Each row is a point. Examples show where two turns around zero, p and q, send a point. Write where each new point lands after one turn and then the other. Backwards means that the second turn is done in reverse. Each puzzle has new turns, and all numbers are rounded.

Turn p:
[46 16] -> [-25 -42]
[-24   3] -> [20 13]
[-12 -18] -> [-2 22]
[-37  -6] -> [25 28]
[27  5] -> [-18 -21]
Turn q:
[36  6] -> [  9 -35]
[-20   9] -> [ 8 21]
[ 26 -11] -> [ -9 -27]
[-43  -4] -> [-7 43]
Where do these land?
p, then q: [ 42 -20] -> [-15  44]
p, then q backwards: [ 8 12] -> [14  0]
q, then p: [-44  10] -> [ 23 -39]
q, then p: [-6 -2] -> [ 6 -3]

Turn p:
[-28   5 -29  13] -> [14 16  1 37]
[-14  23  40 -20] -> [ 26 -14  31 -30]
[ -7  -3 -30  13] -> [  0  11 -13  29]
[18 36 23 17] -> [ 10 -48   2  -4]
[ 14 -39  -2 -46] -> [-16  41 -15 -41]
[ 18 -23  -1  23] -> [-35  -6  -7   8]
Turn q:
[-11 -57  30 -12] -> [ 44 -23  24 -37]
[ 23  18 -11  37] -> [-30  11 -35 -10]
[-27  21 -15  -6] -> [ -3 -11  -2  36]
[-26  26   6 -10] -> [14  4 -4 35]
[ 66 -10  12 -14] -> [-18  45  22 -45]
[-21  -1 -15 -11] -> [  0 -18  11  19]
[-5  3 -6 15] -> [ -6  -8 -14   2]
Where do these land?
p, then q: [-11 -26  -8 -26] -> [-3 22 -3 32]
q, then p backwards: [-20  -2 -30 -19] -> [-9  4 13 37]
p, then q backwards: [ -3   5  -4 -40] -> [16 -8 36  6]
q, then p: [ 6 17 33 54] -> [ 24  19 -55  20]
q, then p: [29  6  8 31] -> [ 35  20 -16   5]

Turn p:
[-76 -10   8 -24  20  -8  -7   5] -> [-33  34  18  -2  41   4  53  -4]
[-16  22  11  -6  21 -10  16 -17] -> [-18  14  24  -8  -3  20   0 -21]
[ 10   0 -27 -20 -11  -6  -7  -5] -> [ -7  11 -24   6 -11  10  -6  20]
[  0   9   1  47 -14   6  28 -23] -> [ -3 -44  35  15 -16   9  -8  -2]
[ 24  10 -14 -14   3  16   1  21] -> [  5  -7 -31 -23  -1   4 -13   1]
[ 16  25   9 -20 -12  -5  -9  15] -> [ -3  14 -11 -14  12  -3 -34   3]
[  6 -49  10  -7  -9 -11   7  10] -> [ 23  11   5  -6 -14 -30  23  25]
[-1 24 11 -8  2  6 -5  2] -> [-12   4  -1  -7  11   1 -17 -14]
[ 20 -31   7  -9  -8  14 -14  -4] -> [ 11   3 -19   6 -16 -34   5   2]
[ 18   2 -16  60   9  -2 -11  -4] -> [ 37 -37   4  32  -2  20  -5 -13]
Turn q:
[ 27 -11  -9  -1  -9  -9 -20 -26] -> [ 20   8  14 -16  27 -15  13  -9]
[-25 -24  -1  26  24  26 -27  25] -> [ 13  -4 -40  32  -1  24  -2 -34]
[ 27  14 -11   7 -20 -27 -29   0] -> [ 25 -24  13 -21  22 -23 -13  -4]
[ 10 -20 -14  16   3 -27   0  -2] -> [ 13 -10  -9 -22  22  15   9   5]
[ 2 18 23  3 14 28 18 28] -> [ -8  -2   6  11 -47  14 -12 -12]
[  5  27  21   6 -16 -22  11 -28] -> [-14 -23  23 -13  -5 -26  23  15]
[ -6  31  -7 -36  26  19  11   6] -> [-11  31 -12  -1 -37 -20 -21   9]
[-23  -4 -16   9 -30  15  13 -29] -> [-43   5   7   9  30  -5   8  -6]
[-16 -16  29   1 -12 -13  10  11] -> [  1 -18   9  23  -2  19  12  22]
[ -1 -16 -15 -32  21   9  15  15] -> [  5  37 -12  -1 -10  18 -16  16]
Where do these land?
p, then q: [  7 -11   2 -21   5  -5  24   7] -> [ -3   6  17   6  -5  -8 -21  20]
p, then q backwards: [-17  24  33  12 -10  -1  16 -33] -> [ 11  21   8   3 -42  31  14   1]
p, then q: [ 15   6 -11  -1  17  11 -17  39] -> [ 12  37 -10 -28   4  -5 -10  -8]
q, then p: [ 29  -5 -25  22  -8  -3   1  10] -> [-15  22 -21   1 -17 -15   7 -22]
q, then p: [  8 -20 -36 -12  14  36   3   7] -> [-31  -3 -19  17   7  22 -23 -28]
q, then p: [ 18  19 -17   0  25  17 -16 -28] -> [-21  28   9   8 -19  25 -21  11]
q, then p: [ -8 -15  28  10  12   4  11 -11] -> [ -9 -29  16 -15 -10  -2   3   9]
q, then p: [  3  -7   5 -18 -16  -8 -34   0] -> [ 37   5   4   2  -7   7 -12 -14]
q, then p: [ -1   4  -3   9 -40   1  18  -9] -> [ -3  13  19  -4  16 -15  25 -20]
q, then p backwards: [-54   5  23   0   1 -52  -7  17] -> [  5 -23 -51  21 -49  20  -8  10]

Turn p:
[-14  -7  12   2   7   2   5 -17  12  13   4] -> [  3  12 -10   5  11  19  -8   6  -9  12   0]
[ -6  -3  23   5  -4  -3   1 -51 -14  10  14] -> [  6  31  -6  17  14  18 -21 -18 -31 -10  -8]
[-34 -16   4   6  -2  -1   8  15 -17  -2   8] -> [ 19   7  21 -15  18  15   5   2  15   3 -16]
[ -3 -17  -8 -15 -16  -8  14 -27  19  10   9] -> [-15   4 -16  10   1  15 -33  -4   6   9 -17]
[ -7   9 -20   3  22   7  -3  13   2  12   4] -> [11  2  7 11 -8 -2  7 24 15  4 13]
[  6 -11   5  19  11  -9   9  22   9  20   7] -> [ 20  -1  -3  -3  -7  -9   7  11  -2  32 -10]
[ 7 -7  4  8 -4 36  2  3 15 19 11] -> [  5  13 -27  -9 -16   9   7  26  -5  -3 -12]
[ 14  14  -7 -14 -16   2  10  10   3  22  16] -> [ 15  -9 -26   7  -8 -16 -13   5  13  -8  -9]
[ -3 -14  -6 -12  23 -10  19  21 -32 -76  -1] -> [-33   6  43   0  21 -14  48 -36  36  -4 -10]
[ 12  11   9 -15   8  -6 -24  19   0   5 -37] -> [  2 -20  -4 -21  -9  -9   6 -11  -2   3  43]
[  9  -7   9  14  -9   9 -58 -34   0  12  12] -> [  7   0   1   9 -36  36  -8  -7 -45 -21   6]
[  8  29  -6  -7 -13  -6   9  10  15 -45   2] -> [-31 -32   0  12  18 -21  18  -2   6 -17  -8]
[ 13  17 -19   7  -8 -13   8  17 -11   0 -49] -> [-10 -12  18 -26  -1 -43 -14   4   3   2  25]
Turn q:
[ 14 -17  -2 -15   9   0  21  23  15   9  -7] -> [  5   3   5  -2  15  -1  -6  -3 -11 -21  35]
[-12 -10  24 -21   4  11   5   7   8  -9   4] -> [ 16   0  17  -1  30   9   3 -10  -4  -1  -3]
[ 11  -6  -8  12  -2 -25 -11   4  19 -28  21] -> [  6 -20 -12   8  -4  28   2  24  16  14  16]
[  3  18   4  33   9 -10 -10   8  24   1  31] -> [  4 -27 -16  27  -7   8  16  26  14 -17  -8]
[-11  28 -26 -12 -14  38  20 -27 -13   4 -34] -> [ -7  45 -12 -36 -19  -5  -6 -29  -2 -17 -28]
[  7  24   4 -20 -24   5  -4 -15 -37  30 -13] -> [-26  38  11  -3  -7 -24 -11   7 -21   9 -27]
[-14 -17  11   6 -13 -21  -4  26  16   0  -5] -> [ 23 -23  10  12   3   2 -27   7  -5   1  10]
[ -7  20 -13 -16  13  14 -17 -12 -23  18 -34] -> [-21  33  14   1 -16 -22  -6 -29  14   0 -13]
[  9 -21  29  31   8 -18   4  16  -3 -10   4] -> [ 25 -27 -13  21   9 -15   9   8 -10  18  17]
[ 14  11 -17  21   2  14 -19  14   3 -28  24] -> [  9  -7 -12  -9  -5   2  20  29  39   0   1]
[  3 -19  -6  -9 -18  16 -17 -35  -5  32  -7] -> [-17   6  33 -17 -31  -1  11  -7 -27   5 -11]
[  4  -6  18   2  20 -31  14  -7  18 -28  15] -> [  6 -17 -22  24  21  31   9  -4  -2  15  15]
[-22  -6 -20 -13   6   8  18  -2 -21   9   2] -> [-23  -5  -2 -26  12 -10 -12 -19  -1  -6  -6]
Where do these land?
p, then q: [ -2  29  15 -13  13  24   5 -52  -3  -1  -8] -> [-15 -12 -32  -5   8  -5  13   4  49   4 -26]
q, then p: [  1 -19  -9  14 -16 -21  24  21  -3 -20  -2] -> [ 12  -5   3  13 -43   9   1  -7  20  -2  -3]
q, then p: [ -7  12  20  -2  45  21  17  -3 -20 -20  13] -> [-23  26   5  31  16 -11 -10  15   8  33  15]
p, then q: [-13 -11  -6  25  -5   9   0  21  31   1 -16] -> [  2   0  27  -6  23 -21 -22  -2  -6 -16  14]
p, then q: [  1  20  -1 -18 -18 -18  -4   0  21  26  29] -> [  6 -14   6 -14 -39  -9  12   7  12   9  29]
p, then q backwards: [ 20  17  16  10 -22 -23  -7   4  -9  38  14] -> [-19 -10  22  35 -20  -4  19  12   2   2 -28]
p, then q: [  6 -11 -17  -1  14  -8   0  19  16  -9 -21] -> [ -2 -20  18   4   9   6 -14   3 -22 -16  -5]
p, then q: [  2  27   3 -23 -22 -27 -13  10   2  32  11] -> [ -5 -13  12 -10 -29   8  23  18   6  24  34]
q, then p: [  0 -12   6  13   3 -12 -19   2  15 -18 -12] -> [  2   3 -19  -3 -22  -2  -5   6 -17   5 -19]
q, then p: [ -6 -41   9   0 -12  -4  -2  10  14   5 -15] -> [ 15  13 -13   0 -19   7   7 -33 -13  -6 -14]
p, then q: [ 19 -12 -18  -2  15  26   1 -28 -20 -13  12] -> [ 19  10 -28   3  -5   9 -14   6   8  -3 -39]
q, then p: [-22   9 -13   1  28   9   8 -21 -37  -4   9] -> [-16   9   9   9  21  18 -36   9  13  18  21]
p, then q backwards: [  5 -23 -15   0 -20   9  -1  29  19  -5 -33] -> [ -7 -19 -43   8 -14   6 -10  -7 -22  -4  20]
p, then q: [ -4  15  10  -4  -3  15 -11 -13 -26 -12  18] -> [ 14  12 -30  -6   6   8  16  -4  11  15  -3]

Turn p:
[-37 -35  14  -2  11 -29   1   9  17   1  15  26  13 -34] -> [-22 -47 -13   5  -4 -20   0   7  45 -10  21  17  -4  -8]
[  0  18   8   6   6 -34 -32 -19  -6 -12 -10  22   4   4] -> [-10 -13  -9  -6  17  -2   7 -22 -14 -32  17 -17 -28   2]
[-35  23 -16   5  -6  -3  13 -22   1  -2  15 -22 -25  -4] -> [  1   2  42 -10 -40  -1  20   1  -3  -3   6   3 -13   7]
[ 28  19  19   7 -24  10  30 -36  -6  22  13 -14 -27  -4] -> [ 12  37  17   3 -25   0   4 -41  18  16 -25 -18  -2  21]
[ 20 -25 -20   4   1  23 -14  26   7 -22 -29  27  10 -14] -> [-23   5 -36   6  19  -2 -28   8 -24  12  21  22  23  -6]
[ -8  24 -33 -26  10  13  16  22   3  26  11   1  -1  27] -> [ 40  -6  -7  -7 -17  16  12  28 -19   1 -23  24   1  16]
[-14  33  27   0  30  -3  16  36 -21  15  36  22  10   0] -> [ 53 -19  -3   9  -4 -10 -29  27  25 -19   2  -8 -24  21]
[  8  -6 -14 -17 -29  28 -21   2 -13   0 -33 -26 -22 -13] -> [-19  22   3 -13  -1  -3  -4  -4 -34  48 -12   7  -9 -22]
[-12  11 -14 -14   6  19 -32 -29  31 -43 -35  10 -18  25] -> [-14 -25  12  -1  -4  18   6 -31 -68  -4  22  -2  20 -15]
[ 25   4 -17  -7  -5   5  14 -34 -29   6  31 -35 -18 -18] -> [-17  34  34  21 -11 -12  13  -2   2  13 -36  -3 -16  30]
[-26 -17   0 -16 -15 -42   3  29 -14  15  24  26 -11  29] -> [  4 -41 -24 -42  -3   0  17  28  22  -2  -8 -16  -9  25]
[ 30 -15  36  14   5  26  27 -28 -30  10   8 -13   8  25] -> [ 12  25  21  22  25  33 -14 -16  28  19 -19 -31  12  18]
[-29  11 -20  26  21   2  -9 -23   0  24  19   9  32 -19] -> [ -1   3   2  36 -16  20  18  13  18 -25  25  21 -32  -2]
[  2  22  34 -17  35 -41  -2  28  32   5 -32   1  16  17] -> [ 39 -31 -10 -24  30 -11 -10 -16   2 -46 -13   8   7 -37]
[ 22 -18 -27  40  12  14 -10  26  10  19 -18 -42 -17 -38] -> [-36  51  -2   0 -20  -3 -31  23   3  -7 -20  26   3 -40]
[ -3 -31 -15  11 -32  -4  13 -20 -11 -35 -36   8  17  12] -> [-32  12   5 -22  34  13  20 -11  -4  20  37   4  26  10]
[ 29 -18  38 -14 -24  17 -13  33  31 -28  19   0  29   5] -> [ 14  -9 -32  25  20 -36  -4   7   1  18   2 -36  46 -23]
Turn q:
[ 19 -33  35   6 -33 -16 -31  20  -1  23 -14   6  -9  -8] -> [ 14  12  14  32  19  -2  27   5  20   0   9 -15 -11  53]
[ 28 -24 -14 -19  11 -14  19 -21  -5 -23  24  22  22 -21] -> [ 20 -28   7   9 -37 -25  10 -13   5 -15 -21  21 -22 -17]
[  6   8  39  12 -40 -10  -9  -7   7  39 -11   5 -17  -9] -> [ -9  36  37  32  12   4   7  -7   9  18   9 -22   2  27]
[ 27  23 -29  -4  14 -29 -31 -27  28  -9 -20 -33 -18  -6] -> [ 11   4  20   8  23   1  -5 -17 -49 -47  24  25  18  -8]
[ 13 -22  -5  34 -24   7  19 -17 -18 -24 -20 -27  31 -10] -> [ 40 -21 -10  28  -2  11 -33 -11  18   6  27 -12 -20 -18]
[-20  -4 -17 -30  30  31  19 -18  -2 -23 -27 -13  -6 -16] -> [  3   3 -23 -18  -9 -29 -39  12  10  -7   9  36  22 -21]
[-28 -21   0  14   4   3 -15  24   4 -28  -2 -22 -32   1] -> [ -6 -26 -15  -7  13  15   5  29  16 -12  28   0  32  12]
[-22  27 -25  -9 -16  31  -6  19 -31  -1  41  34  20  -9] -> [  8  -1 -28 -25 -19 -16  28  -9  -1  32 -34 -39  21 -27]
[ 23  18  25 -15 -11  28  22   6  42  10 -21   0  -3  41] -> [-14  43   9  14  14  22 -34  36  -5 -12 -36   0 -16   1]
[ 13 -10 -13  21   3 -29  20 -28  27  29 -17   2 -25  36] -> [-15  19  36 -12 -22  32 -21  -5 -17 -30  21   2 -25  20]
[-23   7  38 -25 -11 -15  -8  12   5 -27   4 -14  27  41] -> [-28   1 -12   2  48  12  13   8  36 -17 -16  -4 -21 -27]
[-14 -11  -2  29   3  -1  -1  -7  32  37  41 -23  17 -24] -> [ -1  10   5  18 -25  31  39   7 -19  34  31  18  -7 -16]
[  0  33  11  30  19  31 -21   9  -7  -2  15  35 -25 -17] -> [-31 -14 -14  13 -13 -16  -1   5 -35  26 -15 -27  35  18]
[ 12 -28 -16 -19  33  16   8 -23 -16 -16 -16 -31  -6  42] -> [  3   0 -38 -15  -6  19 -37 -15  13 -41  -1  37  -6   5]
[ -3 -17  -7 -14   8 -13  20   3 -33 -17   7  31 -23 -18] -> [  1 -32  13 -22 -25 -29  -1 -10  25  -1 -13   2  12  15]
[  2  30   4 -23   5  -2  29  27 -13  22  22   8  19  -3] -> [  0   5  12 -25   7   1  10  -6  -1  39 -43   8  -9 -13]
[-34  26 -24  13   5 -17 -33  28 -19  12  -6  21  28 -22] -> [  4  -8 -13 -34  23 -32  33  -9 -26  30  20 -30  -3  -6]
Where do these land?
q, then p: [ 23 -36 -49 -12  28   9  21 -22   6  14  52 -28  -2  21] -> [ -4  18 -31   9  -4  -7   3 -29 -29  62  33   6  18  43]
p, then q: [-34   9  14   4 -11 -16  17   0  -5  28   4  16 -20  -3] -> [  9  29  20  13 -14   8   9  19  15 -30 -14   5  11   3]
q, then p: [ 13  12  12 -17  24 -18  -9   5   9  12 -17  -2  51  -4] -> [-13 -11   7 -22 -13   5 -33 -17   0 -22 -14  14 -27  30]
q, then p: [-76  23   2   7 -22  20   9   0  14 -13 -17  17 -17   7] -> [ 25 -20  12  14 -14 -44  26  43   9  -3  -7  17 -17 -44]
p, then q: [  6   3 -38  34   7  -6  20   6  -3 -20   0 -25 -18 -16] -> [-27  -4   4  -6  38 -15  14   4  13   8 -23 -30   3 -22]
p, then q: [ 23 -14  -1  15  39  10  11   7   8 -27  -1  43 -23  13] -> [ -1  -4 -61   4   7   0  18 -11   1 -31   9 -23 -12 -13]
p, then q: [  1 -56  -5  -4  -7  -8 -26   9   4 -13  55  43 -13  -6] -> [ 18  -1 -19 -44  -2  42  22  27  18 -12  51 -14 -16  -8]
q, then p: [ 18 -25  10 -11  -5   6 -20   6  15  21 -23  37  -9 -15] -> [ 22   9   0 -45   7   0   7   6  -4 -27  -4 -29  10  10]
q, then p: [ 12   3   3 -15  -5   2  28  16 -34 -25  -6 -27   5 -17] -> [-23  -5 -35  23  15  10  -7 -23   0 -14 -16  14   8 -19]
p, then q: [-38  -9  -2  21 -25 -14 -37  -3  11 -21 -16 -28  35  65] -> [ 26 -25 -17  -1  -9   8  -9  15  28  57 -25  59  20 -27]
q, then p: [  4 -18  14  -8  22  18 -28 -38 -16  19  -4 -30 -10   0] -> [  1   5  -9  18 -18  23  28  -3 -16 -25  35  -5  -5  33]
p, then q: [-13  28   0 -13  15  41 -39  15   1  -5 -13 -20 -19 -13] -> [ 18  -9   3  17   8 -15  13 -33  10  26   9 -17  29  41]
p, then q: [  5  27   3  -4 -22 -13   4  -8 -28 -16 -17  25  17   0] -> [-22  -6   4 -15 -15  19   0 -29  -9 -17 -25  24   7   1]
q, then p: [ 25   6   4 -22  -6 -21   3  -7  16   4  14 -22  -3  -9] -> [  8   3  -3   9  11   2 -30 -29  10  -3  22  -4   4  11]
q, then p backwards: [ 25  26  19  16 -21 -12  23   5 -29  60 -20 -21 -18  -7] -> [ 18   6  17  -6  -5  41  42 -37 -47 -10 -23  -3 -16   7]
p, then q: [  5  23  13  10 -10   4  24  10  31 -19  10  22  44 -15] -> [  8 -33  17  15 -18  18  20 -13 -32  -9 -16  -4 -28 -24]
